Each row is a point. Each copy is the shape, with its points in the same order, stretched, turned, moved and blurred by noise. Say if it was mirrored as well.

Shape (7 x 3)
[[-22 -39 -28]
 [ 47  29 -28]
 [ 66 -33  28]
 [-16  28  34]
 [  6  34 -11]
 [-19 -17  24]
 [ 33  -5 -21]]
Copy 1 (7 x 3)
[[-52 -17 -41]
 [-23  59  21]
 [-43 -15  67]
 [ 36  -7  -2]
 [  7  33  -5]
 [ -5 -36 -11]
 [-41  23  13]]
Copy 1 is: mirrored
Copy 2 (7 x 3)
[[ 14 -33 -18]
 [ 21  44  68]
 [-38 -30  80]
 [-45  33   9]
 [  2  36  27]
 [-40 -14  -5]
 [  7  -2  54]]
Copy 2 is: only turned
Copy 3 (7 x 3)
[[  8 -60 -35]
 [ 63  38   9]
 [ 34 -26  93]
 [-51  26   8]
 [ 11  34 -13]
 [-38 -30   9]
 [ 49  -5  11]]
Copy 3 is: only turned
Copy 4 (7 x 3)
[[ 28 -31   7]
 [ 24  52 -12]
 [ 40  56  74]
 [-57  29   5]
 [-16  31 -20]
 [-22   0  30]
 [ 36  29   8]]
Copy 4 is: only turned

Shape (12 x 6)
[[ -15  -17   -4  -14  -15  -30]
 [  19   -2  -28   30    3    0]
 [  11   36   -6   30    6   13]
 [  25   29  -53    4    3  -21]
 [  52  -35 -114  -14  -16   32]
 [ -22  -12  -52  -17   20  -41]
 [   3   37  -26  -25  -15   37]
 [ -46   29   25  -22  -13    7]
 [   6  -23   18  -35  -11   -7]
 [ -38    2   27  -27   -7   79]
 [  16  -18   26    8   71    1]
 [  43  -49   -6   16  -26  -17]]
Copy 1 (12 x 6)
[[ -20  -20  -17    3   13   11]
 [  -9   31   -1   18   -6  -35]
 [   8   51   24   21  -26    8]
 [  11   68  -30   -7  -16  -12]
 [ -16   36  -63  -50  -13 -121]
 [ -13   41  -44  -34   41    8]
 [   8    8    8  -50  -53    0]
 [  -2  -17   28  -23  -21   57]
 [   4  -48   -7   -8    6   -3]
 [ -10  -59   62  -42  -41   17]
 [  42   -9   30   21   54  -13]
 [ -35  -26  -25   40    8  -49]]
Copy 1 is: mirrored
Copy 2 (12 x 6)
[[  0 -12  -8 -36  -2 -25]
 [ 22  -5  10  13 -12 -28]
 [ 17  17  34  14  -8  -7]
 [ 29 -24  45  -3  -3 -40]
 [ 18 -98  15   4 -73 -30]
 [ -2 -44   7 -15  28 -32]
 [-18 -16  43 -20 -20  16]
 [-34  31   6 -37  25   7]
 [ 14  -5  -3 -51  -7   4]
 [-50   7 -21 -21 -17  51]
 [ 55   8 -11  12  24  28]
 [ 40 -12 -10 -29 -43 -35]]
Copy 2 is: mirrored
Copy 3 (12 x 6)
[[ 21 -39  14   4 -35 -12]
 [ 11  -1  13  39   4 -23]
 [-19   0   4  26  22 -22]
 [ 12  21  -7   2  -8 -59]
 [ 80  71  -3  48 -55 -36]
 [ 33 -28 -23  18 -59 -43]
 [  3  37 -11  -1 -24   9]
 [-29 -31  -6  -1 -29  25]
 [ 38 -25  14 -13 -20  27]
 [ -4   3 -17  34 -24  81]
 [ 42 -64 -27  23  38   6]
 [ 51 -16  53  25  10 -11]]
Copy 3 is: only turned
Copy 4 (12 x 6)
[[  6 -15  46  25 -10   5]
 [ 36   2  -1  35  23  25]
 [ -1  25 -15  34  25  18]
 [ 13 -22 -23  57  18  -4]
 [ 77 -99 -54  -1  30  59]
 [  3 -40  37  38  29 -21]
 [-29 -30 -32 -19  10  27]
 [-61   5  38  -5  -1   7]
 [ 13  -1  28 -19 -23   0]
 [-42  -4  12 -79  20  51]
 [ 33  60  21  -9  39 -36]
 [ 83   1  15  25 -24  33]]
Copy 4 is: only turned

Shape (12 x 9)
[[  2 -17 -28  -9  28  26 -12  10  64]
 [-68  39  -3  41  -8  44 -68  20 -11]
 [-18   2  28  68   2  61 -23  29  20]
 [ 34   7  14 -10  47 -35  17 -33 -38]
 [-24  26  39  26 -60  34 -55 -17 -32]
 [ 33 -29 -41  34  34  12  -2 -22   2]
 [-43  11  17  47 -35  32  12  34   1]
 [-18 -15  -6  48 -27  20 -45  69  10]
 [ 40  15 -56  18  26  -8  28 -18  18]
 [ 26   5 -17  40  15 -15  -8  -8  53]
 [ -1 -31 -14  15  17 -30  21 -57 -10]
 [ 48 -11 -41 -18  18   8  26 -38 -11]]
Copy 1 (12 x 9)
[[-40   0 -16   3 -66  52  61 -13  39]
 [ -9 -64 -78 -40 -41  51  14 -61 -72]
 [  9 -36 -22 -49 -48  64  64 -66 -53]
 [ 10  40  -8  -8  20 -34 -15  14  10]
 [ 56 -46 -24  -6  -8  55 -22 -62 -53]
 [ -9   2  -6  18   2   3  60  -4  -5]
 [  3 -28  -1 -33 -48  54   6 -32 -74]
 [-12 -84 -11 -39  -2  65  42 -29 -37]
 [  8   5  -5  21 -35  -5  46  47  -8]
 [  3 -26   7   3 -47   3  54   2  13]
 [-20  34  16  31  -4 -39 -14 -12  -6]
 [ 12  35   1  42  -6  15  24  30  13]]
Copy 1 is: mirrored
Copy 2 (12 x 9)
[[ -40  -42   22   26   20   52   -5    3    3]
 [-100  -32  -25   -9  -17   -4   11   12  -36]
 [ -64  -63    9   31  -13   -2   40   -5  -50]
 [   9  -19  -46   -3   -5    1    6  -49   23]
 [ -44  -12  -23  -33  -68  -29   46   20  -22]
 [ -25  -31  -17   67  -15   22   -4  -17    2]
 [ -38  -25   -3    8   -1  -19   55   23  -44]
 [ -52  -41   19   16  -12  -37    8   33  -31]
 [ -33   13   16   60   11   19   11  -45   -2]
 [ -58  -31   47   44   -1   16   24  -40   13]
 [  -8  -21  -47   24  -13    9   28   -6   44]
 [  13    4  -24   39  -17   35   -1  -19    6]]
Copy 2 is: only turned
Copy 3 (12 x 9)
[[-44  18 -70   3  -1  -4  43  -6 -36]
 [-22  54 -37  37  63  36 -37  70  27]
 [-36  32 -55 -37  21  90  21  63  19]
 [ 42  23  75 -27 -20   0  31 -42 -24]
 [ 45   8  -5  10  16  30 -21  89  68]
 [ 10   9 -33  -4 -20  53  29 -63 -29]
 [-39 -33 -21   9  37  58  10  86   1]
 [-79  22 -56  39  -9  44   4  60  19]
 [ 12   0  -5  17  -6  24  84 -37 -61]
 [-12  18 -23  16  -2  30  97 -19   5]
 [ 38 -30  18   5  14  23  22 -61   9]
 [ 43 -19  -1  -6 -32   8  21 -38 -52]]
Copy 3 is: mirrored

Shape (15 x 11)
[[ -1 -12   4   0 -34  -2  16  30 -38  13  41]
 [-47  44  45 -70 -22  14   3 -35 -16  24 -33]
 [-39  15 -11  22 -59   4  26  41 -16 -17 -15]
 [  8  46  -5 -58 -42  71 -54 -85  12 -10  41]
 [ 35 -29   3  16  49  -1  -4  27  18  -5   2]
 [  3  26 -39  -8 -47  12 -20 -42 -32 -30   4]
 [ 28  13  14 -27  20 -29  33  61   0 -23  35]
 [ 28   0  -9   2  20  15  55 -54  10  87 -25]
 [-30 -52  -8  -3  24  13  21 -12 -10 -60  65]
 [-51  34 -54 -14  26  -1  16  21   3 -20 -51]
 [ 66  -3 -49 -33  22  29  41  76  53  11  -2]
 [ 21 -17 -60 -34 -28  30  13 -32 -36 -31 -10]
 [-22 -18 -31  -3  -5  -2  25  30 -34  55  26]
 [ 33 -25 -11 -71 -13 -50   2  -1  55 -35  17]
 [ -8 -41 -33  -5   8  13  -7 -31   9  24 -98]]
Copy 1 (15 x 11)
[[-38 -22  36  -3 -44  20   8  24 -25   0  22]
 [-43 -46 -46  -7  52 -51 -18  -3 -13  39  17]
 [-19  14  52   1   3 -21 -15  32 -45   3 -28]
 [ 14 -26 -40  30  -7 -18 -76  14  56  -3  62]
 [  4  29  50 -23  20  58  58  42  45 -27   5]
 [ 34   8 -12  43  -4  12 -42   2  -3 -46 -11]
 [-44  27  51  -5  -1  -3  69  23 -11 -37  57]
 [ 65 -12 -15 -14  12  39  57  30  -4  79   6]
 [-68  51  15  38 -32  56  22  15  50 -11  15]
 [ 25   7   9  34  72 -33  52  41   7  -3 -55]
 [ 44  16  58 -34 -22 -33  99  93  22 -25  17]
 [ 28  -1 -39  18 -39  15  -9  38  19 -50 -19]
 [-14 -53  27  20 -32  11  47  41 -12  31 -11]
 [-12  36   6 -11 -27 -52  31 -28  57 -36  24]
 [ 64  -7 -31 -33  35  15  17  21  42  13 -82]]
Copy 1 is: only turned
Copy 2 (15 x 11)
[[-16 -39 -18  20  27  28 -25   7 -12 -28  23]
 [-34   3  51 -59  13  23  18  20 -56  25  12]
 [-45 -11 -12   4  10  56 -45  23  -8 -55 -14]
 [-26  54  29 -20 -39  57  50 -11  -2  94  85]
 [  5 -18 -14  10   5 -15   5 -32  24  22 -40]
 [-32  39  -6 -41 -12  55  -1 -22  26   8  49]
 [ -8  -5 -40  14  66 -14  -7  20   8   5 -34]
 [ 17 -37  27 -32 -22   2  98 -26  21 -11  -1]
 [-30 -19  20  24  68  26 -23 -37  56  42 -21]
 [-67  20 -17 -39  16  37  12 -34   0  -9 -49]
 [-10 -17 -80  20  -8  28  43  23  29  25 -40]
 [-21   5 -17 -60  -3  71   9 -21  49  29  25]
 [-39 -63 -28  10  13  27   7 -23 -15 -36  20]
 [-57  -8 -30 -24   1 -26   7  39  54  61  14]
 [-34 -32  14 -80 -61  28  13 -35  26  12 -21]]
Copy 2 is: only turned

Shape (15 x 12)
[[ -2  -1 -36 -14  -2 -16 -14 -18  15   2 -19   5]
 [-47   8   9 -15  43  65  16  52  55  28  24 -28]
 [-18 -12 -16 -17  32  18  18  58  19  44  55 -47]
 [-16  -6   8 -32  30  62  18  33   2  56  46   8]
 [ 41  -4  -4  28 -17  19 -36  -5  22  33 -21 -12]
 [  3 -28  -3  -9 -27   9 -32 -31   3 -22  20 -29]
 [ 24 -11 -31   9   2   1 -35  10 -18 -22 -10  16]
 [ 23 -27 -27  19  16  27 -32 -27 -24 -20 -29 -36]
 [ 12   1  12 -12 -10 -21  85  11 -16 -48  17 -28]
 [ 24  21 -36 -13 -28  25 -31 -31 -17   0 -34 -34]
 [-54  38  10  24  13  36  -4  48   0  31  64  -6]
 [ 37  43   8 -18  31 -23  51 -13  10 -51  54 -17]
 [ 26  33  21 -33 -14  12  65  38  29 -79  56 -19]
 [ 17   7   5  30 -20  13 -18 -51  13 -22 -17   6]
 [ 21   6  37 -18  -6  -7 -38 -16  -7 -23 -36 -26]]
Copy 1 (15 x 12)
[[-11   0  -7 -15  24 -20  -9 -15  35 -19 -15 -28]
 [-91   7 -50  20  56  47   8  12 -23  48  40   7]
 [-36  -9 -52 -11  40  14 -27  36 -50  48  41  -2]
 [-62  21 -61  -6  52   9 -30  29 -15  34  17  41]
 [ 11  18  13  41  22   2 -31  17  35 -35  11   6]
 [ -8 -66 -17  -1  23   5  -9 -21  17 -22  -4   8]
 [  8 -13   7   9  26 -26  16  -1 -10 -55 -40  -5]
 [ 13 -27  21  23  34  28  -6  -8  11 -19 -65 -11]
 [-15 -24  -7 -57 -49  18  53  28 -23  43  -3  29]
 [-15  -8  19   3  16  30 -36 -25  18 -49 -40 -23]
 [-56  -2 -41  19  23   1 -24 -31 -89  27  26  40]
 [ 25  -9 -58 -54 -42  43  64 -15 -15  15  11  22]
 [-37 -41 -54 -44 -52  53  95  20 -34   2  27  37]
 [  1 -15   2  29  -6   3  14 -31  43 -26 -24  11]
 [  8 -14  47   8  28  34  15 -29  14 -44   8  24]]
Copy 1 is: only turned
Copy 2 (15 x 12)
[[ 26 -11  -9 -21  -6   7  -7 -13 -13  12 -13  12]
 [-38  26 -49 -37  28  -8   9  22  45 -52  29 -73]
 [-27  28 -62 -12  36  13  10  39 -14 -12  49 -40]
 [-24  40 -16 -29  30  37  46  40  26 -15  31 -44]
 [  2 -16  18  15  10  34 -42  -9  -9  13  -2 -17]
 [ 19 -16   5  13 -24  15  21 -37 -35  -6  16  -9]
 [  2 -31   2  -7   5  44  -4 -21 -33  -6   9  39]
 [  5 -26  -7  35  35  36   9 -44 -32 -24 -25   2]
 [-43  15 -48  51 -18 -32  37   8  -4 -13  -8  45]
 [ 28   9  15  16   1  41  -9 -17 -45 -24 -43  -3]
 [-60  49  -9 -38  27  12  17  24 -20  -9  47 -42]
 [  0  67 -34  25 -29 -11  17 -29  16 -16  38  48]
 [-47  40 -45  23 -71 -18  20   5  21 -51  37  30]
 [  0  -9  29   9 -14   7  -4 -50  -2  10 -20   1]
 [ 32 -27  40   9  -1 -12  -7 -20   0 -35   6   8]]
Copy 2 is: only turned
Copy 3 (15 x 12)
[[   2   28   -5    4   -4  -45   24  -13   -6   -1  -12   23]
 [  13   25  -76   34  -11   36   16   35   67    6   49  -28]
 [  69   49  -37   38   17   27   11   -3   43   12   49  -40]
 [  26   45  -46    8   20   69    4    5   43   35   41   16]
 [  -3   43   15   21   -3    5   50    8   -4  -42    0   15]
 [ -12   25    5  -28   -8   -8   23  -50  -13  -26   15  -17]
 [ -14   37    0    6   26  -31   -6  -20  -22  -26   12   28]
 [ -40   35   -6   26   24  -18   42  -38  -45  -26    0  -12]
 [  53  -14  -39   -7   11   -2  -62  -24  -30  -13  -42  -53]
 [ -21   62  -17  -14   -2  -16   46   -1  -58  -14  -11    0]
 [  32   43  -26   33  -44   47  -24   27   18    8   79  -17]
 [  20   56  -23   16  -13   -1  -80  -39    9  -18  -54  -46]
 [  39   28  -65  -30   -1   18 -106  -15   21  -40  -23  -52]
 [ -41   12    9    0  -36   -9    9  -17  -25  -42  -23   17]
 [ -40   13   19  -27    1  -22   12   10  -11  -10  -13  -34]]
Copy 3 is: mirrored
Copy 4 (15 x 12)
[[ 24   5 -15 -12 -11 -12  -5  -2  27  18 -22   1]
 [-10 -36  25 -30  -9 121 -54 -24  11  12  12 -44]
 [ -3   0   9 -54 -24  94 -48  30 -11  15  34 -16]
 [-41 -35  -3 -36 -30 109 -41 -13  -5  10  -3  18]
 [ 24   1  18   8 -62   0  -7   4   8  45 -42  -1]
 [ 12 -16 -41  20 -23  -1  27  -9 -28  34  -9 -23]
 [ 31 -23 -27  20 -31 -16 -16  15  -1 -13 -31  17]
 [ 27  -9 -44   1 -62 -24  -4  -8 -36  -6 -35 -40]
 [-19  -2  25 -42  34   4  53  34 -34 -59  11 -22]
 [ 33  37 -22   2 -59 -12  22 -39   2   6 -22 -16]
 [-59 -12  27  30 -23  68 -68  -5   5  12  41   5]
 [ 13 -47  61 -54  23 -22  40   8 -28 -60  57  -6]
 [ 17 -60  57 -26  41  42  71  10 -28 -65  37 -23]
 [ -8 -29   9  32 -28 -45  27 -20   2  13 -34 -25]
 [ 42  13  -2  20   4 -15   6 -46 -39  15 -41  -3]]
Copy 4 is: mirrored

Shape (15 x 12)
[[-34 -51  -7 -48  27  -7   0  12  14  26 -18  19]
 [ 44   7  45  23 -27  55 -22  22  -4 -53  33  -6]
 [-25  27  25   5  55  20  34 -32   8 -34  26  -9]
 [-42 -14  12  12 -29  45 -36 -31 -25 -56 -11   6]
 [  7 -17 -13 -16   1  46  27   6  40 -51 -22 -49]
 [-52   6 -30 -53 -45 -10 -45  36 -23  25  25   0]
 [  5 -60  44 -41  -6 -19   8 -57  11 -36  14 -28]
 [ 17  -6  37 -21   6  69  32 -30 -19 -23  33  35]
 [-50  15  39 -48  27  47  42  -1 -37  17 -31  16]
 [ 45  -5  25 -19  -8  -8  16 -36  54 -25 -34  24]
 [ -1 -31 -34  25 -30 -24  -4  33  -3  30  19 -50]
 [  4 -21 -38 -14  -8  -9 -31  31  -7 -63 -27 -48]
 [ 43  -1  30  16  -1   6 -40  22  20   9  18   0]
 [ 25  32 -11  18  -8  48  46 -14 -27 -68  -9  20]
 [ 23  30 -28  -4  -7  44 -22   9 -35  31  12  -8]]
Copy 1 (15 x 12)
[[ -3  31  22 -29 -36  18  -4  -6  12 -30 -23  15]
 [-33 -48  33  36  28   1 -48  -5  10  55  14 -84]
 [ 46  -5  22   6   5  42  26  43  22  43  67  -7]
 [-26 -51  24 -52  52  33 -14  22  11  32 -12 -21]
 [ -5 -46  57  34 -23 -23 -27  25  26  74 -11   3]
 [  7  32 -41 -66  43 -40  -4   3  28   5 -46 -10]
 [-28  15  72 -48   4  72 -17   3  91   5   0 -19]
 [ 13 -25  50 -30  -4  51 -30   1   3  30  69 -34]
 [ 38   6 -15 -23 -12  40 -27  30  -1  43  76  36]
 [ 18 -11  59  25 -29  58 -49 -21  11 -13 -32 -30]
 [ -6 -29 -20  -1  14 -65  26 -42  47  23 -67  -8]
 [-11 -15  21  41  31 -46 -23  10  19   1 -48   6]
 [-23 -31   8  33 -14   3 -33 -19  18  -3 -16 -59]
 [ 54 -43  36  29  42   3 -17 -10 -23  22  34  -8]
 [ 24 -63 -31  -5 -15 -29 -30  19   7 -10  20 -21]]
Copy 1 is: only turned
Copy 2 (15 x 12)
[[ 14  52  26 -46   7 -39 -22 -11  12   4  36  29]
 [-26 -17 -33  28  16  17  81  12  16  43 -35   7]
 [  2  21  34  48 -35 -52  46   5 -11   3  15 -51]
 [-23  -3 -38  74   5   4  45 -53  28  -2  -8  13]
 [-44  -7   3 -29 -49 -16  14 -32  21  55  -3   7]
 [ 28  30 -27  -7  16  40 -54  -2  43  -7  31   1]
 [ 38 -13  -3  29 -31 -63  18 -13  15  53 -19  47]
 [ 34  14   5  53   9 -17  77 -19 -11  56  10 -13]
 [ -6  58  59  62   7 -18  12 -23  10  32  80  -3]
 [-23 -44  36 -23   7 -20   2 -22 -37  27 -22  33]
 [ 23  26 -14 -33 -54  26 -14  19  24 -25 -24  32]
 [-50  16 -40 -27 -20  17 -28 -30  29  24 -43   7]
 [-20  -2 -19 -22  14   2  37  46 -16  -5 -22  26]
 [-18   1  16  52 -10  30  34 -45 -25  32 -27 -44]
 [ 12  24 -29   6  -7  42  15  -1 -44  13  23  -5]]
Copy 2 is: mirrored
Copy 3 (15 x 12)
[[ -55    7   17    7  -13   44    7   20   46   24  -52   28]
 [   3  -32  -67   36    4   -1  -13   26  -56  -77   13   25]
 [ -87  -73  -56  -58   51    4   47   -1  -20  -28   15    4]
 [ -55  -21  -14   43  -20    7    6  -73  -29   10   47   21]
 [ -73  -76  -33   39  -36  -45   34   49   26    2   -5   -4]
 [  40    8    8   -5  -44   21   -4  -29   39  -20  -56   85]
 [ -85   16  -39   39  -10    3   43   36   11   23   29   29]
 [ -35  -57  -37   51   52   26   34   26  -90  -10    3   57]
 [ -45  -73   37  -18  -11   73   50   24  -37   11   33   73]
 [ -33    1   15   48   26  -35   38    5   -2  -12   46    2]
 [  54   29  -59  -14  -49  -37  -34   49   49   14  -55  -21]
 [ -28  -19  -24   27 -114  -14   27   -3   76  -18  -23  -31]
 [  11   34  -34  -11    9   -6  -40   33  -23  -67  -21    8]
 [   7  -91  -33   51   -3  -11   64  -32  -46  -21   32  -12]
 [  50   -7   -7  -15  -23  -29   -9   15  -48  -24  -52   37]]
Copy 3 is: only turned
Copy 4 (15 x 12)
[[ -8 -43 -16  68  -1  16  30 -71 -32  51   0 -19]
 [ 29  31 -21 -68  56  19 -29  -3  87 -15  77  13]
 [ 24  37 -89  -9  13  -4 -16 -23  14 -10 -11 -36]
 [ 33  67 -14  27  -5   9   8  -2  87  44  27  43]
 [ 94   1 -48  27  15  20 -11 -14  69  22  39 -79]
 [-21 -50  54  30 -19 -37  -4 -70   3  29  -4  44]
 [ 13  -2 -76  92  64  -2   4  27  50  29  -4  -3]
 [ 19  27 -27 -14  27  52 -25  -6  43  -8 -15   7]
 [-29  31   7  37 -34  50   9 -58  50   6 -46 -14]
 [ -8  18 -48  65  29  14 -44  20   0 -29  22 -43]
 [ 41 -93   8 -13   4 -57  68   3  12  11  22 -23]
 [ 85 -15 -17  23  17 -13   4 -43  71   0  59   9]
 [-15  -2   0 -40  69 -15   2 -14  -6 -12  63 -13]
 [ 69  30 -35 -28 -31  34 -36   8  80 -67   3  16]
 [ 30  -8  73 -54  19 -17  14 -12   1 -37  -5  -3]]
Copy 4 is: only turned
